Every row gives one point. The points of each table are mixes of a few directions, plus a little noise. How many directions does each table use, and how many do they share? Where both have some left over, give the other angles between the two spaces (their principal angles), to ten degrees, smallest first.
(in the rows, 128 means zero)

First:
[[150 212]
 [135 157]
 [129 135]
 [110  54]
 [116  75]
 [130 137]]
Second (4 x 2):
[[117  84]
 [121  98]
 [150 216]
 [125 114]]
Directions: first 1, second 1, shared 1

First:
[[120 160  90 179 152 183]
 [ 73 138 139 183  91 145]
 [184 100 138  47 147  81]
 [ 97 160 102 194 131 182]
 [146  85 175  56 103  56]
 [115 117 150 122 105 110]
 [162 136 102 113 165 142]]
Second, 6 rows:
[[ 78 163 100 110 125 167]
 [133 137 111  81 143 131]
 [199  58 199 234 108  61]
 [162 102 150 149 128 100]
 [100 150 109 110 129 151]
 [ 96 159  97  84 136 158]]
Directions: first 2, second 2, shared 1; angles 70

First, 8 rows:
[[130  86 133  49 169 134 108 210 115 218 153]
 [138 144 141 115 133 125 120 113 129 119 119]
 [103 102  94 182 104 134 154 140 130 125 144]
 [126 114 127 111 137 130 125 151 125 152 136]
 [106 107  98 180 105 133 152 134 131 120 141]
 [160 219 168 154 108 112 118   7 142  17  75]
 [123  94 123  90 148 133 122 184 120 186 148]
 [138 160 140 142 119 122 126  84 133  87 110]]
Second (10 x 11):
[[149 133  97 130 108 130 153  98 160 143 100]
 [ 77  78 168 116 118 159 106 205 134 181  66]
 [112 104 155 103  97 137  96 130 132  67  89]
 [129 158 144 142 137 120  97 108 106 121 174]
 [120 131 126 132 131 118  77 138 129 142 100]
 [152 144  94 105 116 132 123 110 118 114  72]
 [139 112 152 140 109 137 246  84 158  70 233]
 [140 175 138 120 128 141 111 100  75 112 158]
 [144 163 117 144 131 111  96  92 124 129 151]
 [116  84  88 150 203  95 178 217 142 203 136]]
Directions: first 2, second 6, shared 0; angles 30, 60

First, 11 rows:
[[157  99 140 102  95 127 145 148 139 157 141 198 143  98 118 133 139  90]
 [110 113 127  96 125 114 146 147 135 140 139 144 148  74 140 136 120 111]
 [116 150 105 135 170 154 121 136 108  78 113  84 144 166 120 133 121 171]
 [ 64 151  75 112 158 133 108 126 139  93 112  27 145 154 159 111 113 174]
 [153 119 132 117 118 116 144 160 134 161 147 161 165  94 124 112 138 115]
 [114 112 109  93 105 116 132 144 155 155 137 131 151 101 147 112 131 111]
 [170 149 176 195 149 128 126 102  90 121 127 144  89 149  98 140 131 138]
 [112 161 126 171 159 129 107  99 112 104 115  62 102 169 131 120 121 167]
 [111 148 166 175 162 136 120  74  90  78 107 109  55 148 117 174 107 142]
 [131 102  99  82  94 146 128 148 155 133 125 156 152 140 130 124 138 108]
 [170 104 152 130  73 110 131 123 150 187 144 190 115 116 123 112 149  82]]
Second (11 x 18):
[[114 130 132 142 131 128 129 108 142 129 127 126 113 144 146 121 120 117]
 [162 124 121  94 121 128 125 174  96 126 130 131 163  92  88 143 148 151]
 [125 128 128 132 128 128 128 123 132 128 127 127 125 131 132 127 125 126]
 [169 124 120  86 119 128 124 183  88 126 130 132 170  83  80 146 152 157]
 [128 128 128 127 128 128 128 128 127 128 128 128 129 127 128 128 128 128]
 [104 131 133 152 132 128 131  96 150 130 127 125 104 153 155 118 115 112]
 [ 40 138 146 217 145 128 138   7 214 133 124 119  37 224 232  89  77  66]
 [ 99 131 134 156 134 128 131  90 155 129 126 126 100 158 161 115 112 109]
 [141 127 125 115 126 128 127 146 116 128 128 129 142 113 112 134 135 137]
 [185 121 116  71 117 128 122 204  73 125 130 134 186  67  62 153 161 167]
 [140 126 125 115 126 128 126 144 116 128 129 129 141 115 114 133 135 137]]
Directions: first 5, second 1, shared 0; angles 40

First, 9 rows:
[[148 140 162 138 119 114 116 135  81 143  85 116 120  84 131 150 135 100
  129 170 131 142 119 146]
 [140  96 105 112 123 166 113 100 109 146 142 130  86 134 116 152 131 127
  121 114 129 109 130 126]
 [141 131 131 136 127 122 138 137 112 119 107 126 127 131 127 115 141 131
  133 131 125 125 125 128]
 [141  79  82 105 125 183 118  91 117 141 158 136  74 158 109 145 135 141
  120  91 126  94 134 117]
 [ 70 171 158 129 139  87 117 144 204 130 169 129 197 104 152 135  80 117
  122 144 138 170 132 132]
 [147 127 139 133 122 128 126 130  94 133 100 122 114 113 125 135 140 118
  130 144 127 127 123 135]
 [129 133 147 126 123 125 110 124 114 146 121 122 124  98 131 154 119 108
  123 151 133 140 125 139]
 [119 127 138 119 125 133 106 117 130 149 140 125 123 105 130 159 112 111
  120 141 134 138 128 136]
 [117 147  89 154 149  94 208 175 190  44 130 146 188 226 132   7 158 199
  153  64 109 108 134  92]]
Second (11 x 24):
[[153 140 140 126 163 114 140 156 145 121 126 142 107 162  79 173 107 146
  156 159 123 154 141  96]
 [ 80 146 150 116 100 129 125  53 128 119 131  94 167  80 139 106 168 126
  132 111 147 139 138 112]
 [108 130 125 140  82 129 125 122 135 123 112 122 143 100 151 129 156 128
  100 118 146 120 120 151]
 [163 145 138 120 180 117 155 159 158 120 127 148 116 187  74 170 112 156
  170 156 128 156 147  91]
 [173 118 145 140 164 120 120 213 155 155 171 141  87 132  88 170  78 138
  133 143 151 150 139  90]
 [ 86 154 141 127  82 122 140  72 146 103  98 109 169 103 133 136 186 141
  126 124 149 139 133 130]
 [139 111 102 119 139 151 137 128 123 145 139 132 151 149 173  66 134 119
  123  89 127  95 120 157]
 [114 143 126 129 111 121 140 105 131 105  94 131 140 139 123 144 152 137
  130 140 121 132 127 139]
 [141  87 122 132 144 141  83 156  81 168 180 121  86  87 154  90  67  89
  105 111 110 106 114 132]
 [109 140 127 133 111 112 125  99 104  96  86 132 114 129 109 165 133 128
  130 164  94 136 122 138]
 [143  95  92 126 134 153 119 145 102 153 143 136 129 139 185  59 114 103
  105  90 113  81 107 175]]
Directions: first 3, second 5, shared 0; angles 40, 60, 70

First (10 x 32):
[[ 45 123  59  46 163  87 189  31 114  33 132 113 106 184 118 139  85 164
  176 115 141 121 119 220  87  94 133 155 140 105 163 113]
 [212 132 198 209  93 169  67 226 143 224 124 142 150  72 138 118 170  91
   81 142 115 136 136  35 169 161 122 100 118 151  92 143]
 [200 131 187 198  98 163  76 211 140 209 125 140 147  79 136 119 165  97
   87 139 117 134 135  49 163 157 124 105 118 148  98 140]
 [ 68 124  78  70 152  99 172  60 117  60 132 118 112 168 121 136  98 153
  162 119 137 123 122 193 100 104 131 148 136 112 152 118]
 [ 87 125  94  86 145 108 158  79 121  80 130 120 117 156 123 134 107 148
  152 122 135 124 124 175 108 111 131 142 134 116 146 120]
 [232 135 216 229  85 178  51 249 146 247 123 146 156  58 140 115 181  83
   69 145 112 137 139  13 178 169 121  93 114 156  84 147]
 [177 130 169 177 107 151  91 185 137 183 126 137 141  94 134 122 153 107
  100 135 121 132 134  75 151 148 124 112 122 142 107 137]
 [ 44 122  58  47 163  87 189  30 114  31 132 114 105 184 119 139  84 165
  177 114 141 121 120 220  87  94 133 156 140 104 164 113]
 [ 98 126 103  98 140 114 149  93 122  93 130 124 120 148 124 131 112 141
  146 123 133 126 125 161 113 116 130 140 132 120 140 123]
 [119 127 119 119 133 123 135 118 127 117 129 127 126 134 127 129 123 132
  133 127 129 127 127 138 123 125 128 132 130 126 132 126]]
Second (8 x 32):
[[157 123 157  74 208 104 170 211 108 168 147 135 127 113  38  81 157  94
  140 118 172  31 146 135 179 103 158 159 144 115 110 143]
 [ 89 100  94 206  50 179  86  49 150  57  84 128 138 153 201 199 111 120
  120 146  80 213 134 121  63 130 118 131 127 125 117 113]
 [ 96 132 112 119 177 107 140 124 143 159  68 156 139 173  77  76 135 102
  116 127 202  98 120 140 143 138 127  95 105 116 161 114]
 [146 120 154  72 189  54 129 131 129 181 143  79 162 104  77  94 122 129
  134 122 137 106 144 135 186 109 153 170 147 150 153 187]
 [136 106 111 199  29 211 108 104 126  44 147 132 114 113 219 220 140 130
  136 136  51 183 135 117  65 122 122 149 146 124  76 103]
 [143 142  89 139  41 193  95 106 133 117 159  88  79 184 186 192 131 172
  116 111  59 204 128  83  53 138 113 133 139 114 114 131]
 [105 155 173  79 207  77 141 171  97 143 154 141 112  84  69  59  64 141
  124 143 151  77 122 123 182 129 122 102 109 126 133 128]
 [154 141 132 131 124 102 156 129 138 156 127 165 151 102 158 101 166 137
  139 119 174 108  96 170 157 157 109  88 112 152 159 101]]
Directions: first 1, second 6, shared 0; angles 70

First, 8 rows:
[[111 170  86 146 161 106 138 150 131  90 139 184 102 130 136 150 146 103
  119 141 163  75 133 169  92 151  85 183 133 146 106 150]
 [111 155  98 157 101  69 134 129 188  67  95 165 154 152 116 111 165  91
  117 201 179  47  87 169  93 142  99 169 194 111  85  65]
 [127 171  95  92 127 111 150 126 140 107  96 121  80 109 135 126 200 114
  149 189 153 114 128 139 104 104 108 176 155 128 132 105]
 [ 98 131 123 133 104 111 117 170 155 138 143 134 118 162 105 144  48 131
   95 142 118 187  95  79  89 135 174  71 161 109 165 128]
 [146  94 171 104  81 143 116 128 105 181 129  73 128 157 120 135  82 158
  118 115  84 205 131  69 176 112 176  59 115  94 163 120]
 [116 130 108 142 175 135 138  94 167  84 110 147 165  62 132  79 191 110
  167 132 157  65 114 178  84 119 102 179 145 171  99 113]
 [186  54 206 135 104 173 109  81  59 184 141  79 183 144 143 124 113 164
  133  44  77 135 173 124 249 133 131  90  50 112 107 139]
 [128 117 138 115 170 175 122 145  78 173 173 121  96 109 138 155  78 153
  128  58  91 195 163  98 136 128 149  98  71 153 167 203]]
Second (10 x 32):
[[170 151 118 153 159 124 136 113  52 108 145 179 109 151 167 172 195 112
  123  93 153  12 198 218 201 171  27 226  59 140  54 171]
 [180  87 176  99 136 182 127  81  58 177 129  73 133 100 153 121 167 159
  162  68  89 145 184 129 218 107 121 128  52 135 125 151]
 [ 72 161  85 150 115  78 128 173 207  86 124 169 125 150  97 126  81 102
   98 189 160 134  65 111  32 139 154 111 209 120 144  99]
 [104 110 137 110 108 135 123 134 172 144 117  92 139 112 105  98  88 141
  132 147 109 204  87  70  88 100 192  65 168 122 174 102]
 [106  98 148  99 104 146 120 129 177 158 114  71 144 102 101  88  81 149
  139 143  96 232  81  50  87  85 214  43 170 121 192  98]
 [107 172  87 163 136  84 133 157 145  80 135 194 116 161 127 156 130  96
  100 159 170  61 117 171  94 165  86 175 153 128  94 131]
 [131 102 150 106 118 152 124 116 134 156 121  84 138 107 120 106 114 148
  143 118 102 184 121  90 132 100 169  86 129 126 159 119]
 [157 118 143 124 138 148 129 107  84 142 133 119 126 123 147 136 158 135
  140  97 121 106 165 150 179 130 100 151  84 134 110 147]
 [115 121 130 122 119 129 126 133 151 133 122 113 134 122 116 115 108 132
  129 139 122 161 107 102 105 116 157  99 149 125 149 115]
 [136 160 104 156 145 105 134 135 101  96 140 183 114 155 146 161 160 105
  113 126 161  41 156 191 145 164  61 196 108 133  77 148]]
Directions: first 5, second 2, shared 2

First:
[[122 117 131  96 125 162 132 152 165 128 213  61 149 118 124 128 111 159
  191 181 125 179 187  62 135  86  85 163  42 117  99 143]
 [132 135 126 149 130 106 125 112 104 128  71 172 114 135 131 128 139 108
   86  93 130  94  89 171 123 156 156 105 185 135 147 118]
 [126 124 129 117 127 140 129 137 141 128 159 104 136 124 126 128 122 139
  150 147 127 146 149 105 130 113 113 140  97 124 118 134]
 [122 117 131  96 125 162 132 152 165 128 213  61 149 117 124 128 111 159
  191 180 125 179 186  63 135  86  85 163  43 117 100 143]
 [132 136 126 150 130 104 125 111 102 128  68 175 113 135 131 128 140 107
   84  91 130  92  87 173 123 157 158 104 187 136 148 117]
 [132 135 126 148 130 107 125 113 105 128  75 169 115 135 131 128 138 109
   89  96 130  96  92 168 124 154 155 107 181 135 146 119]
 [129 130 127 135 129 121 127 123 120 128 110 142 124 130 129 128 131 122
  115 117 128 117 116 142 127 137 137 121 146 130 134 125]
 [129 131 127 135 129 120 127 123 120 128 109 143 123 130 129 128 132 121
  114 116 129 116 115 143 126 137 138 120 147 130 134 124]
 [131 133 126 142 129 113 126 117 111 128  90 158 118 133 130 128 136 114
  100 104 129 105 102 157 125 147 147 112 167 133 141 121]
 [121 116 132  93 125 166 133 155 169 128 224  53 152 116 123 128 109 162
  199 187 125 186 193  55 136  81  80 167  32 116  96 145]
 [132 135 126 148 130 107 125 113 105 128  75 170 115 135 131 128 139 109
   89  95 130  96  92 169 124 154 155 106 181 135 146 118]]
Second (8 x 32):
[[118 138 122 139 141 107 105 145 122 114 138 135 120 125 142 117 116  92
  109 120 131 166 132 115 161 133 133 151 113 131 126 155]
 [149 103 123 144 106 112 139 146 122 117 110 167 138 128 119 133 130 153
  107 107 145  90 137 141  83 146 153 104 162  97 140 130]
 [ 77 159 124  71 139 200 156  61 158 189 145  31 142 112 120 158 156 157
  221 184  87 142  95 102 162  81  76 131  64 175  81  74]
 [147 133 148 140 140 111 106 141 116 107 134 136 105 142 131 106 109  92
   94 120 138 141 137 137 138 138 128 145 148 132 154 148]
 [160 114 146 154 132 113 116 134 112 104 113 180 112 154 136  94 126 141
  123 114 124 113 144 175 107 127 132 105 141 136 154 124]
 [139 109 111 155 115  92 121 163 118 104 118 179 135 124 135 127 120 125
   90  98 149 123 142 128 110 153 162 122 149  95 136 155]
 [132 109 108 156 119  96 122 155 120 107 116 185 137 126 140 121 130 139
  114 105 137 130 141 136 116 139 156 113 127 107 126 145]
 [101 159 144  65 131 196 157  75 154 185 151   7 132 112  99 169 135 124
  166 177 116 119  95  88 144 106  83 152 120 152 108  91]]
Directions: first 1, second 4, shared 0; angles 50

First (8 x 32):
[[102 138 137 144  99 124 175 159 180 136 106 126 124 128 132  88 139 111
  110 157 132 103 105 153 110 139 132 112 103 164 107 120]
 [148  87 188  78 115 176  28 120  98  95 126 144 130 140  99 142 156  89
   96 140  79 138 109 105 104 126 174 198 214  93 117 134]
 [ 99 153 124 124 121 106 178 199 151 110 110 137 182 148 151 137  88 123
  143 170 117  96  72 143  97 165 119 106 150 138  96 153]
 [163 128  85 131 166 120 112  91  63 136 158 116 128 120 136 191 106 163
  168  85 131 158 165  96 163 111 104 123 123  97 155 141]
 [157 134  65 172 130 123 178 101 106 170 144  93  96 104 140 171 134 152
  158  96 133 143 165 111 165 104  98 102  57 144 139 128]
 [ 77 141 171 117 102 119 154 187 196 106  95 151 157 147 129  64 124 100
   97 181 132  89  75 167  83 161 145 121 150 153  98 125]
 [135 104 163 121 125 150  70  71 136 134 132 133  79 116  98  77 174 120
   90 105 146 147 168 132 141 103 151 154 122 124 154  95]
 [143 138  91 136 166 106 127  95  91 138 151 123 127 122 137 154 104 167
  161  90 154 150 164 116 161 116 101 108 108 110 160 131]]
Second, 11 rows:
[[138 114 117 178  72 157 177 106 177 180 114  93  50  96 116  93 199 102
   95 127 125 124 153 137 140  97 138 124  37 186 117  94]
 [150 132  76 172 107 131 193 133 127 166 130  93 103 107 144 168 139 132
  150 121 112 127 137 115 146 114 109 108  64 158 115 133]
 [ 91 122 218  48 175 118  12 126 123  57 128 194 183 167 107  66  97 127
  100 137 154 130 108 147  96 156 160 163 249  69 150 126]
 [125 122 142 126 123 134 119 122 139 127 123 131 121 128 122 110 139 123
  115 130 132 127 130 134 126 126 135 133 128 130 129 119]
 [108 123 180  85 149 125  66 124 130  91 125 162 152 148 114  89 116 125
  107 134 142 129 120 138 111 142 146 147 190 100 141 124]
 [129 126 125 134 123 131 134 127 132 133 128 126 121 125 127 127 135 126
  126 128 128 127 131 128 129 124 128 126 120 132 126 125]
 [136 138  99 131 141 116 148 141 103 128 137 122 148 130 142 171 104 143
  158 124 119 130 122 116 133 134 110 116 128 120 126 148]
 [152 146  60 153 138 111 185 150  89 143 141 103 150 125 158 215  92 153
  184 121 110 130 123 104 144 131  91 102 105 127 118 160]
 [152 147  55 154 136 110 193 151  88 148 140  99 149 123 160 220  91 154
  186 119 109 129 123 104 146 129  90 100  99 129 117 161]
 [ 99 124 197  67 163 120  38 125 125  72 127 177 168 157 112  79 106 126
  104 136 148 129 112 144 104 149 152 155 221  82 145 126]
 [127 111 143 158  83 154 143 105 178 161 114 109  63 105 109  72 193 101
   83 129 132 124 148 143 132 105 148 135  70 172 123  93]]
Directions: first 4, second 2, shared 2

First:
[[144 141 128 118 152  87 125  82 130 126 172 122 108 102 135 107 177 124
  150 137 123 139 137 141 149 169  94 161  94 143 122 118]
 [117 164 133 159 119 140 130 206 133 136 139 129 100 144 119 119 132 125
  107 152 145 150 115 116 149  87 112 133 167 103  98 129]
 [126 150 124 134 152  95 109 144 111 122 173 131 103 132 141 123 159 130
  131 144 137 131 121 129 145 146  96 152 134 132 128 123]
 [101 114 108 127 132 128  76  84  93 131 117 141 169 166 143 163  99 122
  168  68 160  81 111 121  64 170 106 120 148 159 147 141]
 [138 135 132 117 145  94 125  93 131 119 164 122 113 108 130 111 169 127
  141 143 116 137 137 134 151 155 108 152 102 137 123 114]
 [120 112 138 102 116 115 104  72 161 103 113 119 152 113 117 123 156  99
  154 107 121 122 140 135 118 170 123 139 111 135 110 138]
 [177 117 123 140  94 199 205 150 174 190  51 124 115  96 130 108  67 118
  104 116 127 154 133 164 102  66 160  96  95 103 138 149]
 [116 126 144 117 143 103 131 140 100  89 165 124 132 134 108 132 146 167
  101 177  93 132 139  94 185 113 165 125 140 128 128  94]
 [ 94 106 134  99 110 107  64  68 163  87 105 123 165 130 129 137 161  75
  175  77 141 100 129 136  84 199 102 144 131 142 107 159]
 [169  71 124 112 125 173 202 223 146 112  58 141 102 101 163 140  57 166
   38 187  80 119 132 158 133  53 249  65 108 101 223 134]
 [110 177 123 180 119 165 132 147  69 189 148 129 147 181  91 141  80 157
  140 104 165 141 111  78 125  79  97 118 182 127  85 107]]
Second, 11 rows:
[[ 78 144 104 107  82 164  63 102 156  63  55 167 194 164 147 191 139  53
  115  92 160 103 129 145  95 197 127  50 156 131 103 139]
 [142 161 113 146 138 140 135 127 105 129 142 145 128 109 142 118 130 114
   99 157 137 149 126 147 147 136 124  99 115 132 121 119]
 [143 135 119  86 118 110 193 128 179 169 131 133  68 191 121 192 161 192
  156 100 102 124 157 102 169 106 111 157 110 110 151  63]
 [106  95 149 152 132 132  67 130  99  95 120 107 178  83 121  74  96  85
  127 131 142 115 105 135  78 137 147 130 154 140 113 193]
 [111  71 154  88 114  98 143 131 179 145 113  95 104 173  98 155 133 179
  188  74 102  94 140  85 110 100 131 195 144 114 149 124]
 [120 143 114 115 112 138 125 119 144 117 108 146 134 152 136 163 140 117
  124 117 134 123 135 132 132 147 122 102 130 126 124 113]
 [143 174 102 128 126 142 152 122 128 135 131 158 116 140 147 157 147 124
  102 145 133 147 137 144 163 142 115  89 109 126 126  90]
 [136 150 114 121 125 132 149 125 138 137 128 144 113 146 136 153 143 136
  121 129 127 135 137 130 150 132 118 114 117 124 130 101]
 [154 186 100 152 141 148 146 126  98 134 148 160 121 109 153 125 137 111
   82 172 140 162 129 158 167 142 117  79 103 134 119 102]
 [128  96 155 172 154 124  85 140  74 114 151  96 162  55 119  37  87 102
  120 157 137 132  99 137  89 115 148 148 142 142 118 197]
 [148  54 182 143 166  80 150 156 109 172 181  55  92  86  87  43  95 195
  175 133  94 122 115  92 108  53 145 242 131 126 152 167]]
Directions: first 6, second 3, shared 1; angles 80, 90

First (10 x 32):
[[122 173 125 212 151  74 189 141  79  93 184 111  70  96 164 173 192 102
  206  45  88 108 120  46 126  35 156 247 105 156  74 112]
 [130 127 138 113 110 134 106 113 148 110 130 128 132 138 144  83 103 130
   96 140 157 138 118 137 157 163 111  95 126 134 140 128]
 [161 175 150 101 104  82 116  89 153 111 183  82  47 194 156  69  93 149
  120 113 183  98  76  68 183 187 131  75 156 130 132 120]
 [102 137 122 171 159 130 171 159  84 130 131 150 135  83 108 224 164 116
  160 105  71 130 159 123  92  72 143 191 126 120  98 114]
 [123 107 139 111 100 153  89 112 158 100 113 143 164 124 153  55  94 121
   74 155 164 158 124 163 165 172  93  88 110 143 150 134]
 [ 83 133 149 130 129 174 127 141 115  99 118 185 178  83 109 189  93 124
   60 157 112 169 166 180 139 166  96  98 139 107 125 102]
 [163  19  70 105 125 153  86 138 165 199  33 107 203 134 125  20 180 114
  180 158 132 127 132 182  62  60 142 164  70 160 172 198]
 [125 124 134  86 129 152 114 129 138 153 111 140 142 145  90 158  93 149
   91 166 133 131 139 162 120 179 123  63 160  96 146 123]
 [139 154 116 112 168 109 169 148  97 194 136 109  80 158  60 249 146 159
  179 122  85  81 137 100  69 111 176 126 182  80 114 118]
 [131 128 137 139 107 120 112 111 144  90 141 123 126 126 172  59 121 115
  113 118 157 140 110 118 166 136 109 133 104 156 130 131]]
Second:
[[107 130 170 147  76 121  80 113 111 143 198 113 145 211  77 124 123 195
  163 126 122 155 111 110 135 143  78 167 110 120 161 111]
 [128 118 107 173 157 130 169 192 145  99  60 163 170  57 113 216 216  12
  158  96  83  83 132 129 122  23 153 189  99 147  85 121]
 [143 163 122 173 138  89 191 169 134  93 112 130  92  78 148 191 211  39
  176  80  97  78 110  75 130  35 160 192 111 148  79 132]
 [ 82 122 161 125  93 178 120 136 115 112 122 181 186  85 119 145 104 146
   69 177 109 202 167 187 116 155  76 115 111 113 144 136]
 [142 153 121  99 145 110 151  93 107 151 164  98  55 140 163  97  85 185
  120 130 145 134 133 106 114 172 154  88 163 114 128 142]
 [154 153 136  50 116 128 133 109 157 149 121 117  76 149 134 111  81 152
   77 176 161 120 121 136 126 204 139  22 177  95 145 151]
 [167 135  76 125 196 102 177 114 125 121 104 101  60  77 208  86 126  93
  132  92 150  88 128 101 128 110 200 113 150 150  89 141]
 [112  65 109 126 149 162  67 118 116 170 117 131 200 173  73 114 100 177
  136 135 129 140 145 172 117 150 115 133 126 122 160 106]
 [118 109 154 132  81 135  66 108 145 114 153 123 169 182 116  65 109 152
  120 133 157 151 106 134 168 158  79 133 100 140 162 118]]
Directions: first 4, second 6, shared 3; angles 50

First (10 x 32):
[[ 89 157 147 137 134 120 119 126  96 100  96 151 109 153 127 171 125 167
  133 118  93 151 130 147 135 164 137 152 113 154 127  85]
 [191  80  97 116 121 139 141 130 181 171 182  94 163  85 130  59 135  66
  124 145 187  90 124  97 119  68 109  86 154  88 128 197]
 [ 81 163 150 133 127 120 121 129  83  98  86 152  99 162 127 178 118 169
  123 110  80 155 129 153 130 178 146 160 110 156 129  77]
 [209  68  90 113 123 144 144 130 196 181 197  86 171  72 132  44 140  53
  126 151 203  80 125  89 121  51 104  75 160  78 127 215]
 [ 96 151 143 133 128 122 123 129 101 109 101 145 111 150 127 159 122 155
  127 118  98 145 129 144 130 159 139 148 115 145 128  94]
 [173  99 114 130 142 135 122 117 178 141 174 113 169  88 128  92 152 108
  157 156 180 107 132 101 141  72 101  99 141 101 121 174]
 [118 137 135 132 133 126 122 124 122 118 121 135 127 132 126 142 131 143
  136 131 122 135 131 133 132 134 127 135 122 134 126 115]
 [136 123 124 128 130 128 127 126 137 130 135 125 135 122 128 121 131 125
  133 132 137 125 128 123 130 119 125 123 129 124 128 134]
 [102 149 143 136 134 123 117 123 110 105 107 145 120 143 126 159 129 160
  137 126 107 145 132 140 136 150 131 145 116 146 126  97]
 [ 87 153 137 119 104 121 143 144  75 127  81 138  80 170 129 156  96 135
   86  91  74 145 121 157 105 187 164 155 121 152 138  90]]
Second:
[[147 118 110 151 142 163 128 122 107  95 146 160 169  46 147 174 108 117
  140 141 187  93 173 118 134  76  85 158 159 137  96 142]
 [132 145 127 134 135 165 136 102 132 137 158 138 174  85 161 150 152 113
  131 132 150 123 158 151 122 135 121 113 140 132 126 137]
 [130 120 130 120 122  97 120 139 146 130 142 104 107 164 117  78 147 110
  148 140 116 123 101 116 121 124 141 116 110 111 137 135]
 [113 139 142 145 148  99  97 128 131  82 134 132 123 148 119 125 157 151
  190 160 123 131 122 117 146 112 117 144 101 126 118 107]
 [133 121 115  99  93 144 169 138 120 189 117 109 110 140 138 108 102  87
   51  87 109 127 119 147  94 169 164 105 145 125 151 144]
 [ 45 209 179 155 159 140 105  94  74  71  76 187 131 155 142 249 148 232
  153 117  68 189 156 183 156 211 135 168  98 186 127  35]
 [133 105 117 107  98  88 136 165 128 143 122  92  73 178 109  56 112  84
  112 120 107 111  88 110 100 126 156 125 119 106 139 142]
 [151 101 116 122 127 143 139 132 131 149 112 131 132 104 115 138  91 137
   90 115 146 127 131 113 137 111 114 128 153 129 125 145]
 [154  98 128 130 150 104 102 130 172 120 135 115 133 133  94  96 139 154
  164 158 148 130 109  86 162  77 101 118 121 110 122 144]
 [138 125 120 114 111 140 150 128 137 165 140 112 131 128 138 107 128  95
   98 114 127 124 125 138 108 143 145 104 136 119 142 147]]
Directions: first 2, second 5, shared 2

First, 10 rows:
[[135 127 145 204 115 159 119 129 144 125 195 163 108 112 169 146  96  99
  141 134 150 126 145 111 135  87 146 105 113 146 133 115]
 [128 111 123 173 139 128 140 116 154 128 174 160 110 119 150 120 127 106
  136 123 156 118 140 108 109 103 190  97 120 146 128 125]
 [105 125  92 115 148  85 140 130 125 132  68  99 148 137  92  84 142 126
  129 133 115  97 131 123  97 152 137 150 142 131 103 126]
 [ 92 136 116  75 170 103 141 105 137 126 110 130 140 128  95  93 155 169
  118 127 144 133 111 120 126 126 177 135 148 130 145 146]
 [178  88 107 153 111 150 158 134 132 110 213 151 107 118 159 154 142  94
  134  87 128 149 140 126  94 107 199  54 114 151  95 123]
 [ 87 145  82  68 167  88 137 118 103 150  77  64 175 146  65 102 139 183
  113 134 106 132 111 111 142 133 123 161 156 127 120 167]
 [111 134 108 123 140  95 124 122 119 154  70  84 151 147 101 116 127 136
  123 141 115 109 129 121 129 151  96 161 129 116 123 144]
 [163 148 200 145  63 209  97 172 124  71 164 189  96  95 180 155  98  98
  147 131 119 143 130 176 148 121  52 129 121 125 137  64]
 [139 105 133  69 147  89 141  91 138 155  79 117 122 152 117 128 175 142
  107 115 139 132 117 137 114 177 149 123 119  98 151 156]
 [144 160 177 156  75 181  82 159 104 129 131 121 129 125 157 178  75 125
  132 153 109 142 126 149 185 122   7 162 118 114 144 113]]
Second, 9 rows:
[[180  95 167 159 103 121 124  85 147 136 127 145  98 143 177 170 138 108
  111 136 145 137 154 158 116 160 127  97 115 119 184 137]
 [ 84 173 124 109 126 147 131 187 118  91 121 133 136  97  83  67 133 116
  159 126 126 107  93 115 141 116  83 165 132 114  68  92]
 [ 81 158 193  65 160 102  94  79 151 153  33 142 130 145 116 110 136 182
  105 168 161 120 109 145 166 166  89 195 135  91 224 145]
 [134 164 185  38  98 196 107 171 106  86 151 162 117 103 124 144 136 156
  136 102 115 174  81 162 172 127  67 141 128 102 125  99]
 [151  95 108 158 127 119 122 110 126 157 135 119 128 150 157 167 106 122
  118 123 113 131 157 125 110 126 162 105 126 150 136 141]
 [106 113  49 211 140  99 140 159 124 147 124  97 149 132 118  99  92  84
  150 128 103  74 156  87  84 106 160 131 129 164  55 112]
 [128 133 109 188 118 110 161 144 139  95 133 122 117 107 109  73 154  75
  152 138 147  89 134 114 103 127 118 118 124 124  87 114]
 [157 103 119 105 133 137 136 103 122 141 175 121 132 139 142 176 132 157
  110 110 122 172 132 130 130 114 175  84 133 142 147 163]
 [128 117 101 119 143 121 136 118 120 141 152 113 141 136 122 144 125 148
  119 119 119 144 131 115 126 110 171 108 136 144 123 151]]
Directions: first 6, second 5, shared 3; angles 30, 60
